Rows are points. To make a cloud, some directions were put in groups of two or more. Within a group, all points are equally far from the middle, so they leave a hole (a ring in 2 directions, a hollow ball in 3). The other directions are filled evenly. Then the cloud was stretched, turned, moved and blurred a little. How many holes are there, and how many directions does each take, smallest first?

Cloud (19 x 3)
[[ 1.31 -0.22  1.74]
 [ 2.13  1.53 -0.45]
 [-2.15  0.07  0.85]
 [-1.58 -0.31 -1.69]
 [ 0.39 -1.35  1.30]
 [-0.31  2.39 -0.57]
 [ 1.61  2.16 -0.79]
 [ 0.63 -0.03 -2.31]
 [ 0.98 -0.06  2.18]
 [ 0.59 -0.75 -2.11]
 [ 1.61  2.30  1.57]
 [-1.36  0.04 -1.85]
 [ 1.99  2.22  0.35]
 [-0.74  2.19 -0.44]
 [ 1.34  1.28 -1.72]
 [ 0.69 -1.17  1.31]
 [-0.10  2.69  1.29]
 [ 0.31  2.83  0.17]
 [ 0.41  2.24  2.29]]
Holes: 1 (3)

Cloud (27 x 4)
[[ 0.22 -0.33  1.67  0.11]
 [ 1.08 -2.00  1.17 -2.00]
 [ 2.29  0.59  1.16 -0.19]
 [-1.11 -0.78 -3.14 -0.65]
 [-1.72 -0.54 -1.53 -0.41]
 [ 0.74  1.08  2.45 -1.34]
 [ 1.69  1.13 -1.70 -0.27]
 [ 2.37 -1.80  0.49  0.62]
 [-1.06  0.55 -1.60  0.83]
 [-0.74 -2.44 -3.31  1.90]
 [-1.70  2.03  0.59 -0.56]
 [-0.97  0.59 -0.19 -0.30]
 [-3.52  0.68 -0.20  0.16]
 [-1.33 -1.08 -2.77  1.66]
 [ 0.99 -0.32  1.70  0.19]
 [ 1.41  0.45  0.52 -0.54]
 [-3.53  1.59 -0.22  0.23]
 [-2.32  0.49  0.43  0.41]
 [-0.12  1.52  1.18  1.86]
 [-0.89 -1.57 -0.93  2.01]
 [ 1.65  1.26 -2.54  0.69]
 [-0.40  1.99  2.36  0.33]
 [ 1.83 -1.60  0.25 -1.88]
 [ 0.52 -0.80  2.65  1.57]
 [-2.03  2.17 -1.09  2.30]
 [-2.11  1.49 -0.62 -0.78]
 [-0.24  1.12  0.81 -1.22]]
Holes: 0

Cloud (88 x 8)
[[-0.23 -0.34 -1.25  1.56  2.37 -2.48 -1.30  3.05]
 [-1.72  1.49 -1.46 -1.66 -0.06 -0.70  2.89  2.41]
 [-0.62 -2.80 -2.33  1.20  0.54 -0.84 -0.64 -1.17]
 [ 1.44 -2.38  1.62  0.03 -0.34  0.78  0.73 -0.54]
 [-1.59  2.87 -1.44  0.62  0.56  0.70 -1.94  1.81]
 [ 0.47  0.74 -1.70 -1.91 -0.27 -0.64  3.52 -1.40]
 [-2.26 -2.70  1.88  1.73  1.54 -3.15 -0.73  0.79]
 [-1.91 -1.11  1.59  2.17  1.67 -2.83 -1.29  1.77]
 [-0.86 -2.18  1.81  1.22  0.87 -1.02 -0.38 -2.22]
 [-2.80  0.23 -2.54  0.73  0.67 -2.06  1.75  2.84]
 [-1.84 -0.36  1.73 -0.27 -1.33  0.03 -0.08 -2.10]
 [-0.73 -0.32  0.63 -0.63  1.05 -0.15  0.63 -2.72]
 [ 0.13 -0.38  0.09  2.62  0.93 -0.54 -0.86 -0.64]
 [-0.34 -0.70  1.56  0.04  0.42  2.68 -2.19 -0.08]
 [-2.02 -2.84  1.82  1.36  1.58 -2.77 -0.91  2.15]
 [-2.57  4.14 -0.76 -0.44  0.92  0.27  2.30  3.89]
 [-1.80 -0.77  0.23 -0.40  2.22 -0.32 -1.83  2.59]
 [ 1.65  0.17  1.54 -1.38  1.09  0.89  0.31 -1.05]
 [ 0.11  0.41  1.25 -2.73 -1.21 -0.18  3.32  0.59]
 [ 0.47  1.35  1.88 -0.06  1.38  1.44  0.10 -0.53]
 [-0.22 -0.18  0.55  1.28  1.99 -2.41 -2.30 -1.08]
 [-0.63 -1.27  2.74  0.55  0.00 -1.05  1.49  2.15]
 [-1.69  1.37 -0.99 -0.04 -0.82 -0.77  0.87 -0.58]
 [ 2.55 -0.32 -1.70 -2.79 -0.72  0.57  0.35 -2.92]
 [ 0.59  1.55 -0.91  1.63  1.03  0.50 -2.52 -0.43]
 [-2.11 -1.92  0.63 -1.03  1.61 -2.68  0.73 -0.50]
 [-0.41  1.14  0.64 -0.69 -0.50  2.05  2.77  0.23]
 [-0.46 -1.41  2.65 -0.50 -1.53  0.56  0.36  1.48]
 [-0.31 -0.17  0.81 -1.68 -2.20 -0.18  1.31  1.41]
 [ 0.17  2.41  3.16 -0.87 -0.65  1.45  1.11  1.36]
 [-2.01  1.60  2.35  0.62  0.30  0.55 -1.69  0.45]
 [-1.24  1.41  2.50  0.73  0.40 -0.54 -2.30  0.46]
 [-2.09  1.98 -0.75 -1.98  0.57  1.08 -0.66  1.84]
 [-2.49  0.52 -1.00 -2.00 -0.61  0.71  2.77  0.36]
 [-1.56 -0.25 -0.13  0.83  3.04  0.23 -3.53  0.17]
 [-0.14 -0.69  1.82  0.57  0.85 -0.05  0.97 -1.45]
 [ 0.71  2.35  1.94 -1.81  0.18  2.48 -1.01  0.43]
 [ 0.44 -0.70 -0.98 -0.32 -0.85 -0.38 -1.92 -0.09]
 [ 2.12 -2.95  0.89 -0.03  0.09 -1.30 -1.62 -1.40]
 [ 0.40 -0.08 -0.97 -1.06 -0.11 -1.15  1.86 -3.21]
 [ 0.57 -1.00 -0.57 -1.26  1.60  0.83 -2.60 -1.08]
 [-0.62  0.72  0.69  1.32  0.99 -0.04 -0.47 -1.42]
 [-0.40  1.29  0.44  1.65 -1.32 -0.07  1.16  0.61]
 [ 1.54 -0.75  1.29  0.07 -1.40 -0.89  0.35  1.23]
 [-1.13 -2.59  1.07  2.63  0.33 -3.04 -0.49  1.05]
 [-1.86  0.14  1.31 -1.78 -1.31  0.73  3.14 -0.70]
 [-0.67 -1.59  2.51  1.15  0.66 -1.31  1.01  2.51]
 [ 0.32  0.96  0.49 -1.48 -0.94  0.83 -1.64  0.96]
 [ 0.21 -1.66 -2.36 -0.24 -0.31 -2.65  0.40 -0.52]
 [ 1.41 -0.54 -0.52 -0.16 -0.01  1.16  2.23  0.19]
 [-0.22  0.38  2.39  0.46  1.55  0.39 -3.44  0.27]
 [-0.97  1.71  1.16 -1.08  0.03 -0.85 -0.61  2.45]
 [-0.19 -0.13  2.08  2.37 -0.24 -0.76  1.70  1.66]
 [ 0.94 -0.67 -1.71  0.52  0.01 -1.82  1.56 -1.87]
 [-2.07 -0.62 -1.79  2.14  1.04 -2.55 -1.28  1.83]
 [-1.99  3.77 -1.60 -0.32  1.24 -0.05  0.23  0.74]
 [ 1.68 -0.23 -1.78 -0.65  0.32 -0.64  1.02 -2.86]
 [-2.36  1.32  1.09 -2.70  0.28  1.46 -0.32  0.48]
 [ 0.46 -0.07  1.80 -0.97 -0.22  0.13  2.97  0.73]
 [ 2.52 -1.98  0.19 -0.75 -1.67 -0.42 -0.60 -1.85]
 [-0.40 -1.60  2.61 -0.73  0.30  0.74  1.15 -1.84]
 [-0.10  0.85 -0.28 -3.21 -0.81 -0.32  1.31  0.91]
 [-1.34 -0.79 -1.51  2.06  0.95 -3.48  0.25  2.22]
 [ 2.08 -1.65 -1.72  0.10 -0.32 -0.95  0.44 -1.68]
 [ 0.41 -0.56 -1.96 -0.67  0.06 -0.23  0.12  2.06]
 [-0.61  0.42  1.49  0.78 -0.51 -0.06 -2.67 -0.56]
 [-1.95  1.00 -0.65  0.32 -0.37 -1.16  2.57  0.09]
 [ 0.71 -1.42  1.96 -1.09 -0.55  2.38 -1.57 -2.01]
 [-0.62  0.01 -1.77  0.99  1.33 -2.79  0.44 -0.69]
 [-0.80 -0.07 -0.24  0.68  0.18 -1.31 -0.83 -2.33]
 [ 1.13 -0.25 -1.74 -0.72  0.47 -1.78  3.12  0.07]
 [-1.54 -0.69  1.88  3.16  1.48 -1.82 -0.21  1.64]
 [-0.20 -2.38  0.24 -0.15 -0.18  0.25  3.01  1.27]
 [-2.39  0.67 -0.29  1.48  2.41 -2.51 -1.58  1.79]
 [-0.74  0.46 -0.06 -1.44  1.26  1.35 -1.66  1.69]
 [ 0.51 -0.68 -0.46 -0.38 -1.78 -0.86 -0.54  0.33]
 [ 1.59 -0.82  0.35  1.01 -0.72  0.12 -1.02  1.24]
 [-0.41 -2.25  0.30  0.58  1.52  0.19  1.64 -0.14]
 [-2.27  2.28 -0.65 -1.00 -0.18  2.46  0.12  2.17]
 [ 0.57 -3.51  0.07  0.35  1.58 -2.34 -0.13 -0.35]
 [-2.83  1.41 -1.77 -0.03  0.15  1.67  0.95  1.49]
 [-0.48  2.28 -0.05 -0.60 -0.75  1.98  2.76  0.18]
 [-1.22  0.45 -1.09 -2.30 -0.78  0.29  3.65 -0.07]
 [ 0.18 -2.03 -0.84 -1.40  1.56 -0.70 -2.90 -1.39]
 [-0.46  2.18 -2.36 -0.52  0.86  1.50 -1.36 -0.06]
 [-1.86  1.84 -1.34 -0.27  0.46  0.75 -0.59  4.00]
 [-1.41  1.63 -0.60 -2.05 -0.28  0.89  3.45  1.04]
 [-0.44 -0.05 -1.87 -0.72  1.50  0.76 -0.12 -1.68]]
Holes: 1 (6)
